Each point is reached from the start by the listed moves, each made once or not at all, plus a little noise. Say if it took an odd or an even number of moves. Then give how often each move was made.
In the rows, 128 means zero.

Moves:
(1): [178 133 158 150]
(2): [134 165  93 119]
(3): [126 146 153 172]
Start: [114 118 135 130]
Points:
[113 134 161 176] -> odd (0, 0, 1)
[168 160 129 144] -> even (1, 1, 0)
[156 138 189 199] -> even (1, 0, 1)
[121 154  99 123] -> odd (0, 1, 0)
[118 171 126 165] -> even (0, 1, 1)

Moves:
(1): [123 127 135 121  94 138  87 129 119]
(2): [148 147 136 174 148 155 131 124 123]
(3): [121 110 143 139 127  92 126 131 110]
(4): [132 142 115 166 114 116 145 149 108]
(5): [127  86  96 142 131 159 118 112 122]
(6): [ 98 123 155 133 103 134 139 120 139]
Start: [132 123 133 142 133 157 120 105 110]
Points:
[114  91 140 200  99 233  82  78  98] -> even (1, 1, 0, 0, 1, 1)
[133 134 127 169  85 159  95 127  82] -> even (1, 0, 0, 1, 0, 0)
[155 160 125 224 139 174 141 122  83] -> even (0, 1, 0, 1, 0, 0)
[ 92 115 168 190  59 124 105 120  70] -> even (1, 0, 1, 1, 0, 1)

Moves:
(1): [150 123 151 136 124  98 126 138 136 146 161]
(2): [120 186 140 117 139 122 132  97 120 135  96]
(3): [148 136 115 132 191 153  81 106 126 142 139]
(4): [132 123 149 165  61 112 128 132 145  69 138]
(5): [137 140  83 138 146 111 108 128 135 129 140]
(6): [135 128 133 135  83 157 142 136 136 144 139]
(7): [123 124 149 154 120 134 149 120 114 127 116]
(8): [103 148 139 132 166 152 118 165 143 172 111]
(9): [134 125 116 136 150 130 148 145 159 130 168]
Start: [114 154 110 115 119 159  97 141 116 147 142]
Points:
[132 198 169 146  61 109 106 125 133 113 146] -> odd (1, 1, 0, 1, 0, 0, 0, 0, 0)
[117 225  73 104 151 133  77 111 113 151 125] -> even (0, 1, 0, 0, 1, 0, 0, 0, 0)
[134 166 181 197  96 202  69 174 149 184 180] -> even (1, 0, 1, 1, 0, 1, 1, 1, 0)
[141 152 126 189 124 177  94 134 146 102 190] -> even (0, 0, 1, 1, 0, 0, 1, 0, 1)
[133 213 137 153  77 190  76 104 127 130 143] -> even (0, 1, 1, 1, 0, 1, 0, 0, 0)

Moves:
(1): [128 106 122 125 114 115 143 154 129 104 106 119 136]
(2): [137 144 105 162 136 136 125 119 153 148 135 109 119]
(3): [151  96 135 114 115 108 127 129 129 149 131 137 118]
(4): [151 109 156 125 109 153 142 131 152 126 127 110 177]
(5): [131 117 141 121 124 103 132 125 147 144 144  99 104]
(6): [138 120 106  70 132 124 145 133 138 117 121 157  96]
(7): [119 128 126 127 125 111 153 105 117 136 132 143 117]
(8): [129 124 126 130 165 126 136 126 139 155 144 116 121]
(9): [ 96 138 108 125 108 104 141 140 135 133 135 127 128]
(10): [137 134 137 121 116 112 136 120 110 150 115 121 133]
(11): [136 145 104 115 133 122 118 119 101 105 139 139 139]
(12): [129 107 106 126 146 161 118 113 118 135 138 125 120]
Start: [137 126 130 114 120 118 154 127 123 137 138 110 123]
Points:
[165  89 122 137 156 143 192  80 181 213 190  44 114] -> even (0, 1, 0, 1, 1, 0, 1, 1, 0, 0, 0, 1)
[185  33 108  25 138  71 194 132 139 196 140  89  54] -> odd (1, 0, 1, 0, 1, 1, 0, 1, 0, 1, 0, 1)
[139  49  67  35 131  86 197 154 145 164 145 124  74] -> even (1, 0, 1, 0, 0, 1, 0, 1, 1, 0, 0, 1)
[191  48  85  11 143  62 186 121 113 173 154 100  67] -> even (1, 0, 1, 0, 1, 1, 0, 1, 0, 1, 1, 1)

Moves:
(1): [135 129 122 136 132 149 122 133 123 134 122 125 138 146 125 104 118]
(2): [128 131 150 127 152 100 127 114 124 113 136 107  92 137 139 150 127]
(3): [124 124 127 137 112 126 129 123 126 142 134 116 163 147 112 128 123]
(4): [145 153 138 117 141 165 138 122 109 137 123 122 114 130 118 132 136]
(5): [110 124 126  99 112 116 127 112 143 122 122 115 124 126 117 128 137]
(6): [142 130 112 145 112 116 131 121 121 105 121 118 122 135 132 124 136]
(7): [150 168 110 108 141 148 124 148 118 140 128 126 167 142 127 136 112]
(8): [ 80 132 124 143 112 105 129 126 131 107 154 120 146 137 140  95 132]
(9): [126 134 142 127 115 102 111 123 132 131 103 133 102 102 128 138 127]
(10): [113 126 104 142 108 112 109 108 136 133 125 113 138 110 140 132 121]
(11): [149 148 156 109 157 178 173 160 106 161 123 119 117 138 139 134 122]
(12): [153 128 139 117 136 136  96 151  90 155  95 116 130 113 124 138 150]
(13): [109 112 128 141 127  97 119 106 134 106 123 122 134 103 118 128 121]
(14): [115 135 126 143 123 121 126 128 142 116 124 124 129 125 133 127 138]
Start: [127 149  88 107 130 145 135 119 155 109  97 117 140 101 135 127 154]
Points:
[185 223 100 109 157 152 103 153  93 145  22  44 121  96 168 160 151] -> odd (1, 1, 0, 0, 0, 1, 1, 0, 1, 1, 1, 1, 0, 1)
[169 249 123 106 157 181 134 162  67 141  51  35 151 145 147 128 166] -> odd (1, 1, 1, 1, 0, 1, 1, 1, 1, 0, 1, 1, 0, 1)
[165 223  64  88 138 155  80 102 112 109  42  31 142 113 138 144 176] -> odd (1, 1, 0, 1, 1, 1, 1, 0, 0, 1, 0, 1, 0, 1)
[ 58 144 118 132 124  37 111  78 163  52  99  86 105  69 148 122 150] -> even (0, 1, 0, 0, 0, 0, 0, 1, 1, 0, 0, 0, 1, 0)

Moves:
(1): [117 129 113 134 120 120 152 144 119 127 133 132 134 127 106 132 123 114
 125 130 120 134]
(2): [103 119 129 116 127 116 132 131 139 125 127 115 134 109 134 149 129 138
 147 131 127 136]
(3): [135 141 120 129 130 139 113 135 131 118 119 119 124 133 134 134 128 124
 118 136 143 116]
(4): [107 128 121 131 125 124 143 117 126 121 127 130 134 118 145 144 146 120
 139 137 142 130]
(5): [136 110 131 132 126 126 135 140 108 140 125 135 125 125 129 147 136 140
 115 147 143 103]
(6): [125 121 141 122 128 124 124 124 132 131 122 130 110 112 133 132 134 126
 124 144 121 119]
(7): [126 128 146 130 137 135 121 135 117 135 118 126 127 121 142 114 137 133
 125 133 138  92]
(8): [130 123 117 117 130 116 125 144 111 100 144 119 107 146 133 157 134 128
 109 121 137 113]
(9): [137 112 117 126 131 131 167 144 129 145 110 122 149 117 116 132 140 132
 139 133 130 118]
(10): [116 129 154 110 134 125 111 121 121 121 132 124 117 123 137 136 134 123
 129 132 141 116]
(11): [119 137 128 124 112 121 132 108 130 140 138 134 117 127 134 125 137 118
 118 131 126 125]
(12): [141 120 111 133 128 123 133 136 126 127 128 137 137 139 119 119 121 127
 119 124 133 126]
(13): [133 132 118 134 137 128 137 132 128 129 131 113 132 119 124 119 123 119
 130 119 129 142]
(14): [133 138 127 131 138 122 114 109 136 129 121 137 137 131 134 125 130 132
 107 103 137 143]
(15): [126 128 138 126 126 114 131 106 127 129 119 132 129 125 126 110 124 131
 128 133 116 129]
(16): [140 114 131 109 105 110 124 136 113 119 104 124 122 133 117 104 128 145
 136 110 126 113]
(17): [120 119 125 115 133 132 133 119 116 119 130 125 122 127 123 128 118 133
 114 114 130 128]
(18): [125 127 133 144 122 137  99 110 126 134 140 134 135 133 124 119 136 128
 136 126 126 115]
(19): [134 120 139 126 111 127 119 124 125 124 129 132 127 129 132 130 125 130
 124 124 126 118]
(20): [107 132 152 151 125 138 141 129 129 134 136 115 128 127 122 107 127 113
 132 122 146 120]
Start: [128 115 137 146 130 127 144 129 140 124 123 137 107 117 140 132 117 135
 141 128 107 121]
Points:
[ 88  89 174 139 125 132 111 133  91  87 157  86  77 112 153 178 126 131
 112 122 175  46] -> even (0, 1, 1, 0, 1, 0, 0, 1, 0, 1, 0, 0, 1, 0, 0, 0, 1, 1, 1, 1)
[144  78 149 128 117  97 139 104  89 105  63 141  97  94 164 102 133 159
  85 114 155  42] -> even (0, 0, 1, 1, 1, 1, 1, 0, 0, 0, 0, 1, 1, 1, 1, 1, 1, 0, 1, 0)
[ 69 118 124 132 110 118 176 121 119 107 124 111 107  75 161 154 128 109
 128 131 137  88] -> odd (1, 1, 1, 1, 0, 0, 1, 0, 0, 0, 1, 0, 1, 0, 0, 0, 1, 0, 1, 0)
[135  47 154 148 106 104 206 182  76 120  92 114  96  93 145 130 159 139
 123 135 168   7] -> odd (0, 0, 0, 1, 1, 1, 1, 1, 1, 0, 0, 1, 1, 0, 0, 1, 0, 0, 1, 1)
[ 95 131 190 136 113 118  84  52 112  92 152 127  70 141 160 125 129 116
  73  91 154  60] -> even (0, 0, 1, 0, 0, 0, 0, 1, 0, 1, 1, 0, 0, 1, 1, 0, 1, 1, 1, 1)
[151  68 158 122 144 139 159 158  95 131  90 118  97  82 151 142 132 139
  97 155 162  15] -> even (0, 0, 1, 0, 1, 1, 1, 0, 1, 1, 0, 1, 1, 0, 0, 0, 1, 0, 1, 0)
[134  90 144 150  97 113 174 130 135 121  70 136 123 105 140 109 144 131
 124 109 160  71] -> odd (0, 0, 1, 1, 0, 1, 0, 0, 1, 0, 0, 1, 0, 1, 0, 1, 0, 0, 1, 1)
